Each row is a point. Examples show where two turns around zero, p and q, send a point. Where does a point land after both, in the order given? Backwards means that the second turn is done in reverse. Each puzzle has new turns, and all numbers are rounded.
In the rows, 128 means zero.

Turn p:
[ 83 166 124] -> [ 85 168 137]
[150 113  76] -> [148 128  73]
[127 146 161] -> [129 135 165]
[118 114 123] -> [117 117 119]
[163 102 156] -> [162  93 146]
Turn q:
[ 80 145 156] -> [ 74 137 148]
[149  91 156] -> [142  82 145]
[125 142  87] -> [135 156  96]
[158 135 113] -> [161 138 124]
Where do these land?
p, then q backwards: [133  90  89] -> [120  87  92]
p, then q: [138 185 161] -> [128 150 191]
p, then q backwards: [132  96 131] -> [130  96 133]
p, then q backwards: [109 140 131] -> [111 142 135]

Turn p:
[114 100 129 105 107 176] -> [109 100 128  87 104 158]
[137 119 114 113 132  76] -> [143 123 127 138 124  74]
[107 122 181 177 145 132] -> [ 98 124 169 168 159 157]
[158 130 122 104 132 133] -> [159 128 126 104 129 124]
[103 144  99  74 139 134] -> [110 141  95  77 132 102]
[145 193 116 143  97  99] -> [150 197 118 154 105 118]
[131  89 136 180 146 146] -> [125  84 132 166 145 163]
Turn q:
[ 80 148  83 141 138 123] -> [ 70 158 102 134 131 129]
[212 134 117 148 148 171] -> [198 137 113 134 193 148]
[134 145 142 129 160 100] -> [120 123 146 128 152  91]
[ 99 113 147 120 100 149] -> [120 121 143 118  93 161]
[179 138 131 101 124 112] -> [177 132 123 116 131  94]
[ 68 137 133 109 141 153] -> [ 77 135 143  91 119 151]
[ 93  73 124 132 105 108] -> [103  86 109 146  83 139]
[160 136 147 143 108 109] -> [161 131 145 155 123 112]
Where do these land?
p, then q: [116 116 128 175 142 156] -> [109 119 119 135 152 176]
q, then p: [146 180 177  51 121 118] -> [162 169 193  87 117  77]
p, then q: [134 105 148 129  96 115] -> [144 114 152 144 100 136]
q, then p backwards: [155  99 118 134 168 129] -> [136 104 111 130 176 133]
p, then q: [ 79 171 134  85 138 130] -> [ 82 160 138  86 117  94]
q, then p: [120 105 106 178 142 104] -> [103 104 102 175 139 138]
p, then q: [118 187 118 116 124 128] -> [118 183 131 114 137 107]
q, then p backwards: [137  93 107 127  86 136] -> [149 122  89 149 101 147]
p, then q backwards: [148  97 116 158 133 136] -> [145  87 135 149 122 130]

Turn p:
[127 116 123 139 135 107 126 152] -> [121 126 120 135 138 114 135 157]
[130 158 141 159 121 123 105 129] -> [112 157 140 156 119 119 107 128]
[153  74  86  83 139 115 113  79] -> [175  64  87 106 144 106 109 103]
[170 157 154  97 142 144 172 160] -> [176 168 164 110 143 148 166 136]
[112 116 159 139  87 115 111 137] -> [102 113 160 132  96 109 120 146]
[173 137 137 141 133 170 182 158] -> [172 154 143 145 123 182 168 147]
[ 80 127 124 142 177 138 110  88] -> [ 81 114 109 137 170 142 109  86]
[ 80 163 136 155 119 153  93 158] -> [ 67 165 138 125 116 149  94 144]
[128 105  93  96  98  88 140  92] -> [146  93  94 104 103  83 143 106]
Turn q:
[113 127 108 153 189 104 128 144] -> [112 118 104 132 185 103 137 158]
[148 112 174 120 133 120 133 128] -> [143 100 170 133 132 122 126 117]
[114 114 154 139 137 116 104  84] -> [101 114 138 143 142 115 100  90]
[108 137 133 118  42 138 128 138] -> [110 156 145 121  47 140 131 126]
[144  96 118 131 129 104 106 139] -> [136  98 116 128 120 104 104 144]
[ 91 114 118 139 102 170 151 127] -> [ 96 126 111 136  99 167 159 122]
[122 123 115 114 114  90 174 102] -> [134 130 115 113 113  88 166  94]
[129 154 110  74  98 224 130 115] -> [148 162 118  94 101 228 129 102]
[187 166 108 163 175 120 117 156] -> [180 152 118 161 179 115 116 176]
[123 137 141 129 163  95 110 147] -> [120 124 144 117 163  99 115 152]
Where do these land?
p, then q backwards: [117 126 140 146 180 162 117 105] -> [122 130 147 142 166 168 110  94]
q, then p: [146  90 169  62 135 127 104 100] -> [158  64 164 111 141 116  89 101]
q, then p: [159 115 111 109 119 129  91 132] -> [153 123 125 121 120 117  84 148]
q, then p: [105 151 122 164 157  89 142 102] -> [ 96 147 100 148 162  99 155 108]
p, then q backwards: [161 130 123 133  90 115 128 183] -> [151 147 114 135  98 113 128 187]
q, then p: [107 104 116 134 127 122 141 150] -> [117 114 114 111 120 130 152 149]
q, then p: [ 92 133 162  82 140 145  80  73] -> [103 102 150  98 152 133  73  65]
q, then p: [155 108 180 103 103 143 104 109] -> [138  90 177 145 111 129  89 113]
q, then p: [103 165 104 164 126 111 165 176] -> [109 182 118 121 125 128 188 157]
p, then q: [118 131  82 181 107 137 165 131] -> [118 159  81 151  90 144 164 142]
p, then q backwards: [144 155  99 128 123 129 171 146] -> [134 157  92 125 112 141 165 135]

Turn p:
[144 126 155 102 128 129 136 125 138 129 155] -> [123 132 129  93 131 148 151 119 134 143 135]
[106 162  94 104 185  92 130 123 160  89  85] -> [125 122  68 157 198 104 107 157 155 147 133]
[160 125 161 165 110 131 150 133 135 189 134] -> [172 145 160 116  90 103 168  97 118 135 129]
[176  82 143 156 113 124 116 143  76 162  82] -> [170  87 191 136 118 112 159 134 110  82  99]
[138 117  84 113 138 114 159 134 133  93 150] -> [117 110  66 136 124 154 140 132 130 120 119]
[ 96 102 131 129 108 156 177 108 118 129 131] -> [ 74 136 126 132 102 110 146 101 117 122 104]
[156 101 174 138  81 138 127 185 117 154  93] -> [147 124 195 121  91 113 173 152 160  95 128]
[119 115 124 146  81 153 139 160 104 176 148] -> [129 146 155 119  54 118 138 140 104 113 120]
[111 145 106 131 111 108 105  92 172 102 144] -> [130 146  95 123 137 141  73 100 158 131 131]
[ 97 117 131  96 176  77 102 110 119  78 114] -> [101  81 100 112 198 120  96 140 135 119 150]
[111 153 132 132 131  99 142 137 105 121 147] -> [123 141 105 118 134 119 131 134 106 107 161]
[139 112 156 179 112 165 146 151  98 112 135] -> [114 122 168 165  93 142 162 108 116 104 153]
[129 189 101  81 155 138  82  81 141 108 117] -> [132 164 113 130 201 161  76 146 125 163 109]
[111 146 100 120 163 168  79 113 174 151 157] -> [137 136 125 133 121 147  73 134 123 210 125]
Turn q:
[ 87 100  93  87 115 119 169 119 147 177 114] -> [ 97 110 139 135 153 101 192 116 182 112 118]
[ 95 104 173 183 100 129 166 139 122 123 126] -> [103 101 163 146 141 171 145 182  99 140 122]
[126 127 101 166 186 107 117  96  85  93 136] -> [119 105 117 142 164 133  62  99 109 124 178]
[155 177 109 133 108 169 151 176 158 140 140] -> [141 189  98 128 123 143 181 116  95 142 110]
[172 127 116 102 128 110 111  96 153 111 151] -> [166 129 120 118 100  87 124 120 124 100 157]
[124 174 100 160 110 125 101  98 121  97  69] -> [100 142 124 194  96 129  86  95 106 109 111]
[ 94 132 145 161 167 107 125 124 157 121 128] -> [123 141 166 142 137 166 113 129 143 124 167]
[115 137 119 108 117 138  86 135 119 119 154] -> [111 131 101  95  94 130 115 120 138 133 133]
[157 121 131  90 110 114 112 163  74  99 117] -> [125 128  97  89 136 101  87 147 114 111  79]
[ 85 153 172 139 151 125 140  95 143 167 137] -> [121 119 199 126 122 151 143 102 141 160 145]
[172  90 161 109 121 115 109 126 142 192 137] -> [170 126 147 115 120  77 142 167 162 171 125]
[153  95 114  95 124 179 150 169 114 100 125] -> [158 114  66 107 152 145 147 141 126 110  87]
Where do these land?
q, then p: [132  95 109  99  86 150  85 140 109 138 106] -> [146 122 105 141 105  96 100 154 172 109  95]
q, then p: [122 120 111 154  99 153 127 181 142 112 100] -> [123 151 122 194 108 118 125 161 125 128 128]
p, then q: [147 148 162 112 141  80 134 130 161 142 130] -> [166 148 133 103 145  93 151 104 136 110 150]
p, then q: [142 176 173 132 184 102 143 117  82 167 146] -> [139 110 140  68 192  92 111  95  94 152 136]
p, then q: [131 128 168 100  99 175 106 102 138 125 127] -> [144 126 173 120  99 162 138 103 149 145  99]
q, then p: [164  99  92 158 108 141 128 135 139 143  98] -> [171 118 101 172 101 108 129 129 119 112 142]
q, then p: [128 108  62 127 136 137 130 148 125 150  97] -> [147 122  77 170 129 100 103 116 129 149 130]
q, then p: [112 141 142 171 148  76 132 102 113 131 154] -> [112 116 154  84 123 133 115 119  95 140 180]
p, then q backwards: [107 104  98 130 110 120 142 162 116 145 128] -> [138 112 128 117  77 123 106 118 133 109 129]
q, then p: [156  83  90 132 115 155 127 171 145 147 152] -> [154 131  64 150  95 125 149 161 120 140 115]
q, then p: [ 84 161 139 105  94 167 139  76 156  97 137] -> [ 67 145 149 128 112 141 140  77 142  87  89]
q, then p: [136 153 147 124 162  80 175  99  74  93 145] -> [100  75 156  92 191 149 121 125  90 123 150]
q, then p: [116 123 181 139 204  88 147 111 125 124 134] -> [130 101 176  93 156 165 145 113 126 182 165]
q, then p backwards: [114 153 117 109 106 168  78 117 167  79 139] -> [137 111  95 155  71 125 149 146 140 120 189]
